Each row is a point. Two turns around zero, p and q, are shown by what they do to some points. Where does a point land after both, in the order given? Backwards means that the second turn is done in reverse. Each puzzle has new turns, and all numbers are rounded.

Turn p:
[22 34] -> [36 19]
[  5 -31] -> [-10 -30]
[-22  12] -> [-14  21]
[ -4 -14] -> [-10 -10]
Turn q:
[-37  -5] -> [-33 -17]
[33 -5] -> [33  7]
[ 4 10] -> [ 0 11]
Where do these land?
q, then p backwards: [  4 -17] -> [15 -8]
p, then q backwards: [-20 -29] -> [-35  -4]
p, then q backwards: [  3 -13] -> [ -8 -11]
q, then p backwards: [10 50] -> [-31  41]
p, then q: [3 9] -> [4 8]

Turn p:
[19  8] -> [ 9 19]
[-5 28] -> [-23  17]
[-14 -35] -> [ 13 -35]
Turn q:
[-7 29] -> [21 21]
[10 10] -> [14 -3]
[ -3 -39] -> [-35 -18]
Where do these land?
p, then q backwards: [-5 21] -> [-20  -9]
q, then p: [-32  20] -> [-26  28]
q, then p: [28 12] -> [30  4]
q, then p: [ -5 -26] -> [-12 -24]
p, then q backwards: [ 14 -27] -> [24 18]

Turn p:
[  1 -12   3] -> [ 2 -6 11]
[-16  32 -30] -> [-30  15 -33]
[  7 -12 -23] -> [-15 -22  -3]
[-2 42  9] -> [ 10  29 -30]
[ 24 -27  18] -> [ 26 -23  20]
[-15 -23  23] -> [ 6  8 34]
Turn q:
[  1 -41 -12] -> [-33 -22 -15]
[-10  29  18] -> [19 20 22]
[ 15 -25 -37] -> [-15 -17 -41]
[10  1  4] -> [ 7 -8  1]
[ 1 35 30] -> [31 12 31]
[-18   1  -2] -> [-10  15   3]
Where do these land?
p, then q: [11 11 18] -> [ 18 -11 -10]
q, then p backwards: [-38  -9  -7] -> [-37   9 -11]
q, then p: [27  9  7] -> [ 13 -26   5]
p, then q backwards: [14  5 13] -> [13 15 -2]
p, then q: [-26 -45 -29] -> [-40  12  43]
q, then p: [12 29 -1] -> [ 18 -17 -19]

Turn p:
[ 30 -30   8   9] -> [ -7 -30  23  22]
[-18  20  17 -40] -> [ 24  26  15 -33]
[ -2 -38 -19  11] -> [-40 -17   6   5]
[-23  24   1  18] -> [  3  28 -25   7]
[13 24 -7  2] -> [ 20  -7 -19  -1]
Turn q:
[ 10  26 -23 -13] -> [ 15  17 -29   9]
[-4 22 -5 13] -> [ -6   2 -11  23]
[ -7 -12 -17  10] -> [ -6 -19 -12  -7]
[-39 -44  20  -4] -> [-39 -13  26 -38]
[39  7 25 -6] -> [35 11 26 12]
Where do these land?
p, then q: [-36  -8  10   3] -> [-19  24  -8  22]
p, then q: [55 -7  9  2] -> [ 17 -40  33 -14]
p, then q: [-30  -4 -19 -24] -> [-10  37 -12 -15]
q, then p backwards: [ 18   0 -23  22] -> [30 14 -9 13]
p, then q backwards: [-8 19 22 -3] -> [ 19  14   6 -18]

Turn p:
[25  7  1 10] -> [ 14   8 -22   6]
[ 14 -34   5 -35] -> [  0   4  -2 -51]
[-16  22 -10  40] -> [ -3 -17  -2  46]
[ -6 -21 -35 -33] -> [-43   2  -4 -31]
[-28  -3   9 -14] -> [-7 -4 31 -6]
[14  7  7 36] -> [ 22 -12 -19  24]
[-2 22 24 -5] -> [18 19 17 10]
Turn q:
[ 17  26 -26  -5] -> [ 15 -28 -24 -10]
[ 20   7  12 -33] -> [-13   3 -12 -37]
[-25 -30  12 -19] -> [-36  24   3  12]
[-11  -4 -18  45] -> [ 23 -15  18  38]
[-28  20   8  13] -> [ 21  22 -11  19]
[ 27 -20  12  -1] -> [-12  -7  26 -21]
Where do these land?
q, then p: [-16  13   8 -21] -> [-23  13  -3  15]
q, then p backwards: [40 18 -5 10] -> [  0 -37  25   4]
p, then q backwards: [ 10   9 -34  10] -> [-23  -4 -18 -24]
q, then p: [-18  11  -1  12] -> [  5   1 -19  15]
p, then q: [-18   7 -14 -33] -> [  5  35 -19   4]
p, then q backwards: [-14 -32  47  33] -> [ 40  20 -22  45]
p, then q backwards: [ 16 -26  -3 -10] -> [ 19  16   2 -20]

Turn p:
[-17 -48  -8  -8  11 -34] -> [ 35 -15  18  31  26 -25]
[  3   4  -1  20 -22 -13] -> [  4   1   1  -3 -27 -18]
[16 46  5 15 23 19] -> [-32  29 -10   1 -19  35]
[21 -6 10  3 -8 23] -> [ 12  -5 -12 -20  -9  20]
[-25 -32 -33  -7 -12  -8] -> [ 15 -15 -16  12  25 -40]
[21 45  5 18 25 20] -> [-28  31 -11   2 -22  38]
[-39 -26  17 -17   1  -6] -> [ -2 -41  18  13  24 -10]
[ 21  18   3 -23 -18   0] -> [ -5  15  10 -36   2   0]
Turn q:
[ 29  -7   2 -13  10  34] -> [14 -4 -3 -3 -5 45]
[-3 15 19  2 22  5] -> [  8 -13  16   2  24   5]
[-28 -12 -10  50 -17 -23] -> [-11   8  15  34 -24 -47]
[ 15  21 -21 -29   4  28] -> [ 14  15 -30  -5  19  33]
[-28   7  27   8 -28 -26] -> [-27  16  27 -12   6 -34]
[-24 -24  -2  20 -35 -20] -> [-31  14   8   8 -30 -31]
[ 46   6 -16 -16  15   4] -> [ 39  -6 -21 -19  -6  23]
[ -6  -5   2 -22  28  -2] -> [ -5 -28 -12  -7  16   8]
Where do these land?
q, then p backwards: [-25  36  -6  -9 -13  -3] -> [ -2   8 -36 -26  11  -6]
p, then q backwards: [ 16  -6  -9   5  14 -20] -> [ 7 18 -5 21 -9  9]
q, then p: [-23 -40  18 -33  -2  30] -> [-22 -51 -28   8  22  -3]
p, then q backwards: [ -3  -8 -18  13  28 -26] -> [-13  17 -15  33  -3  15]
q, then p backwards: [ -1  23 -25  19 -28  -9] -> [ 16   5 -38  12   1 -23]
q, then p: [50 -5 -4 -1 20  2] -> [ 32   8 -15 -38   5  13]
p, then q backwards: [ 11 -21  14   9  25  23] -> [19 -1 -9 -6 23 32]
p, then q: [-25  21  30  -3 -45   2] -> [-56  -6  -1 -25 -10  -9]

Turn p:
[ 11  -9  12   8 -12 -16  10   7] -> [ 11  -2  13   7   7 -21   3 -11]
[  2  23 -13  -6  -7 -15   9 -14] -> [-14  14  -9   7 -17 -17  13   7]
[ -1  -1 -20  16  12   2  15   3] -> [  4 -17 -15  20  -8   3   2   4]
[ -9   8   6   0   4 -14  -9 -14] -> [-19  14  -1   6   9  -2   0   0]
[ 20 -15  11   4   5   0   7 -12] -> [  0 -13  -7  -8  10 -13  -1 -21]
[  6   7   7  20  13 -13   7 -13] -> [ -5   4 -17  18  12 -10   4 -13]
[-13 -18  10 -30  -4 -13 -29 -12] -> [-32   5  26 -24  16   1  -9   8]
[ -1 -19 -37   0 -13  28  -9   6] -> [  8 -25  -3 -11 -25   9 -29  21]
[-14   3   2   3   1   5  12 -10] -> [ -8   2   0  10 -10  10   1 -11]
[  2  38  11 -24   2   3  11  44] -> [32 23  9 -8 -5 14 44 19]
[ -5 -17  11  10  -2  32 -23  15] -> [ 21  -3   6 -14  11  26 -29  -2]
Turn q:
[ -2  13  13  20  12   4 -12   9] -> [  0 -17  11  12   4   3 -23  -1]
[  7  -7  16  -3  -7 -17 -13   6] -> [  3  -7  19  -6  11 -10   8  12]
[-24   5  29   2   1  53 -30  10] -> [  0 -62   4  -5 -24  16 -10 -22]
[  1 -10 -20 -24  23   7  22 -15] -> [ -5  21 -30 -11  13   6  10 -25]
[24 -6 -5 25 -4 -1  5 -8] -> [-1  5 -2 34  5 -8  7  7]
[-7 -9  2  3 -5 -6 -1 -4] -> [-10  -1   1  -3  -3  -9   3   5]
[ 20  11  -8 -11 -31 -26  19  -9] -> [13 40 16  3 -9 -2 22 14]
[ 1  1  7  3  2  8 25 13] -> [-13   4   0   6   3  26   2   2]
[-12  -4 -10   0 -18 -21  -7  -1] -> [ -1   9   3 -12 -11 -18  -1  19]
[ -7  -4 -18 -25   8  12  -7  16] -> [ 15  -7 -24 -24   2  11   0  -1]
[ -1   8  -6  10  19 -12  -1 -17] -> [ -3  13  -1   8   9 -15 -18 -12]
Where do these land?
q, then p: [12  2 -5 -8 11 12 17 -4] -> [ -4  -1 -23   2 -14   6  -2  -6]
q, then p backwards: [  8  -2 -10   3   6  11 -76  12] -> [ 51 -39 -25  24  -6   3   9  29]
q, then p: [ -2   7 -12 -10   2 -20   3  10] -> [  6  10  -6 -13   4   3  15  15]
q, then p: [  6  -7   1   1 -37  -5  17 -28] -> [  9  22  13  26 -23 -13  14 -16]
p, then q: [ -2 -19   4  -8   8  -5  17   9] -> [-23  -3   1   3   9   0  15  -5]
q, then p: [ -3  10  16  15  -6  11 -13   3] -> [  6  -3  13  -2  12  -4 -20 -13]
p, then q: [  6  -1   4  23 -10  11  14  12] -> [ 11   2   3  26   4 -13  12   1]
q, then p: [  3  -6   5   1  13 -28  16  -8] -> [-10  17  -8  12  11  16  19   4]
p, then q: [  4   7  16 -12  -1  -6  -4  12] -> [  2   9  10  -1  10  16  -1 -11]
q, then p: [13  9 -7 -8  8 12  8 -7] -> [ -2   0 -22  -2 -10  -4  -4  -7]
p, then q: [-45   0 -10   4   7   7   1 -10] -> [-13 -30  -4   9 -31   6 -12  -1]

Turn p:
[ 14   4 -14   2   6  14  25  12 -25] -> [ -9  12   2   2  -5   7  36  10 -18]
[ 12   6  33 -12 -18 -29 -16  15 -27] -> [-11 -13   1 -42  13 -22 -14  25 -15]
[  6  -4 -27  11   8   9   0   3  45] -> [ 16  16 -16  36 -26  -1  -9  -8  15]
[ 12  19  -2  16  23  15   7 -12   4] -> [23 16  9 18 12 -6 19 -1  2]
[-13   9   7 -33   3 -19   1   0 -32] -> [-19  -8  -2 -28  27  20   3  21   3]
[ 11   0 -35  10   7 -36 -34  18 -29] -> [-26  -7 -35  21  25 -12 -14  24 -35]
[ -8   1 -18  12 -31  -4   0  -7   1] -> [-26   6  14  13  -9  -2 -17  -8  -5]
[-17 -10   7  36   7 -13  19  22  18] -> [ -7 -26  -3  20 -20 -30  16  -3  21]
[ 36 -19   7   2 -25   2 -12 -17   7] -> [  4  25  -5 -19 -11 -18 -20 -24 -20]
[-34 -17  30  -9  22  31 -21   7  24] -> [ 44 -43   3  -3 -10  22  -8 -15  17]
[ -9  20  -5 -21  -7  32  27 -18  12] -> [  7  25  30   0 -10  32  10  -3  19]
[ -9  -9  18 -15   5  -3   3 -22   2] -> [  5  -3   1 -20  13   8  -3 -17  18]
Turn q:
[ 16   8 -17 -10 -12  20   9 -19  14] -> [ -3  -3 -29  11   7 -15  19 -17   5]
[ 13 -16  17 -20  14  19   9 -12  -7] -> [ 22 -25   3 -10  -2 -13  23   0  -3]
[-15   9  14  48 -11  17  -2  15 -11] -> [ 12  20  25  36 -16  18  -9   0  20]
[  5 -37  -1 -17  -1 -22  23  15 -13] -> [  7 -19   1 -20  -5 -30 -24  28  -3]
[-33 -17  11  34   1   8  14  10  28] -> [ 1 22 28 -4 -5 -5 -9 -6 48]
[  1  12  -4 -23  -2   8  23 -17   0] -> [ -8  -7  -6   1  -2 -27  17 -16 -13]
[ 14  14   3  15   1  21 -13  12  -5] -> [ 14  10  -7  18 -12  21  13   4   1]
[ -7   5  17 -19  -8  -3 -29  13  -3] -> [ -3 -14  -1 -14 -18  28  -9 -10 -10]
[-16   3 -37  -1  41   8  20  10  11] -> [-30  24   6 -12   3 -18  33  29  10]
[ 11   7  -2 -16 -15   0 -34 -26 -17] -> [ -5 -31 -15  12  15  24   0 -15 -20]
[ 11  12  -2   8  -8 -76 -21   0   3] -> [ -8  22  -6 -17  33  18 -55   2 -36]
Where do these land?
q, then p: [ -9   5 -29  16  19 -11 -28   9   2] -> [ 19 -21  15  19 -11  22  14  19   4]
q, then p: [-25  14  -4   0   8  25 -15  16   8] -> [ -2   1  33   0 -23  11   0  -7  17]
p, then q: [ 19  34  -7  28   6 -11   9 -11 -25] -> [  5  32  36  -6  -4  -5  -4  13 -27]
p, then q backwards: [ 12   9  11  10   1 -20 -16 -11  14] -> [  8 -14  -2  10 -11 -17  23  -6   8]
p, then q: [  0 -14  23  -9 -17 -39  18   8   2] -> [-35  -8  -6 -35  -4  -7 -17 -10   3]
q, then p: [ -6  -6 -24 -11 -10  39   2  14  22] -> [-23  13   2  22 -30   6 -11  -7  28]
q, then p backwards: [-16  18 -19  18  20  -4  -3 -22   3] -> [ -3  18 -18   6   1  -6  17 -24 -24]
q, then p backwards: [ 36 -14  42  13  14 -11  45 -10 -23] -> [ 32  29  38  32  15  26 -32   3   9]
q, then p: [ -2 -12  -3 -44 -10  14  -6   4   0] -> [-30   0 -16  -9 -16  22  -8 -21   1]
q, then p backwards: [-10 -34   9 -20 -31  19  -6   4  -2] -> [-33 -24  20   3  -1  -9  -6  18  24]

Turn p:
[-13  25  -9 -16  12  13  -7   7 -30] -> [ 11 -14  16 -28  11  -1  -4   8 -29]
[ -5 -26  31  10  33  29  -6   4  11] -> [  3  -5  16  42 -33  -2  -9  19 -16]
[ -1 -25 -27 -12  15  22  18  46  -2] -> [ 26 -28  14  24   3 -19  -1 -41 -19]
[ -7   4  -3 -21 -34  -5 -18   9  16] -> [-29 -10  11  -1  27   5  17  -8  13]
[-21   8 -20  -1  -1  -6  31 -50   6] -> [ 19  17   2 -35 -30  21  26  -5  23]
[ 2 36 -6 13 24  3  3 20 -1] -> [  6  -8 -15 -16  -4 -34   5  10 -26]
[  0   8  35   5 -33  16 -25  17  -8] -> [-37   5  -2  18  26  17   1  15 -27]
[ 21 -34  34 -17 -10  -6  35   2 -10] -> [ 26  -9 -22  39  10  38  -5   2  13]
[ -7   9 -14  22  26 -27 -10  -8  -1] -> [ -5   1 -10 -25 -24 -22 -22   3   9]
[ 38 -39  -8  30  19   7 -14 -50  38] -> [  8  57  16  33 -32 -21 -10  10  46]
[-35   3 -13   8 -35   4   1   6 -15] -> [-24   0   3 -21   3  24   8 -31 -19]
[ 28  31  -1 -20 -15 -51  -7  -3  -2] -> [ -5  -7 -30 -29  40  -8  -5  18  34]
Turn q:
[ -8  -5 -23  25 -24   4  21  -4   0] -> [ 19 -18  16  -2  -2  -1 -24  -1 -28]
[-10   6   2  -9 -35  -7  10   6 -33] -> [-24 -24  -2 -19 -15 -22 -12   8 -17]
[ -3   0 -32   5 -11  21 -24   1   1] -> [ 12   6 -19  -5  -9   7 -17 -30 -17]
[-15  12  40 -14   9  15 -19  31  28] -> [  9   9 -33 -25  -3  23  23  28  30]
[-28  13  -8  13  -7   8  10 -15 -26] -> [  2 -12  12 -10 -18  -9  15  -5 -36]
[-17 -18  10 -31  20 -15 -22   9  35] -> [-12  47 -14   1   1  26   0  23  17]
[  7  -4  -6  20  -3   1  10 -22 -29] -> [ -8 -22  22   8   3  -8   6 -20 -18]
[ 40   4  15  16  21 -24 -17 -25  28] -> [ 4 10 -5 35 55  1 15 -4 16]
[-36  29   7 -42  18 -19   3  52   3] -> [ -4  25 -30  -4 -51 -16  12  49  19]
[ 62 -50  10  13  31  -2   0   4   7] -> [ -9 -11  23  40  28  29 -14 -25  54]
[  9  14 -15   3 -19  19  27 -36 -14] -> [ 11 -10  29 -19  11 -31  -3 -24 -20]
Where do these land?
q, then p: [-35  24 -18  -1 -23  15  13 -20   6] -> [ 20 -11  -7 -16  43  16 -20  12   0]
p, then q: [-11 -10 -23 -23 -17 -29  22 -12 -36] -> [  1  37   7 -22  16   3   2 -39  26]
p, then q: [-10  13   8  -1  16 -22   4 -16 -24] -> [-10  12 -20 -13 -12   0 -22 -14  17]
p, then q: [  9 -35  36  30 -12  33 -23 -24  24] -> [ 39 -44 -27 -13  -4   4  24  21 -32]
p, then q: [  8   0  -6  10 -27 -40  -2 -10  -7] -> [ 20  44 -10  -5  -6  -1   1 -10  -8]
p, then q: [ 10 -29   5 -22  28  -5 -31  -1  34] -> [  6 -11 -15  12  28  39  -4  39   2]
p, then q backwards: [-30  -8  -8  36 -26  -5  24  37 -17] -> [ -4  -6 -26  11 -15  18 -52 -10 -32]
p, then q: [ 22  14 -29   9  23  17 -13  -6  13] -> [-16  -4 -12  21  17 -28   6  29   6]
p, then q: [ 19  18  24 -14   6  18 -19  36 -22] -> [-21 -17  -1  38 -32  19  16  -9  10]
q, then p backwards: [ 17  13  10 -24  33  18  25  16  28] -> [ 27  -7 -21 -16  13 -11   9 -42  24]
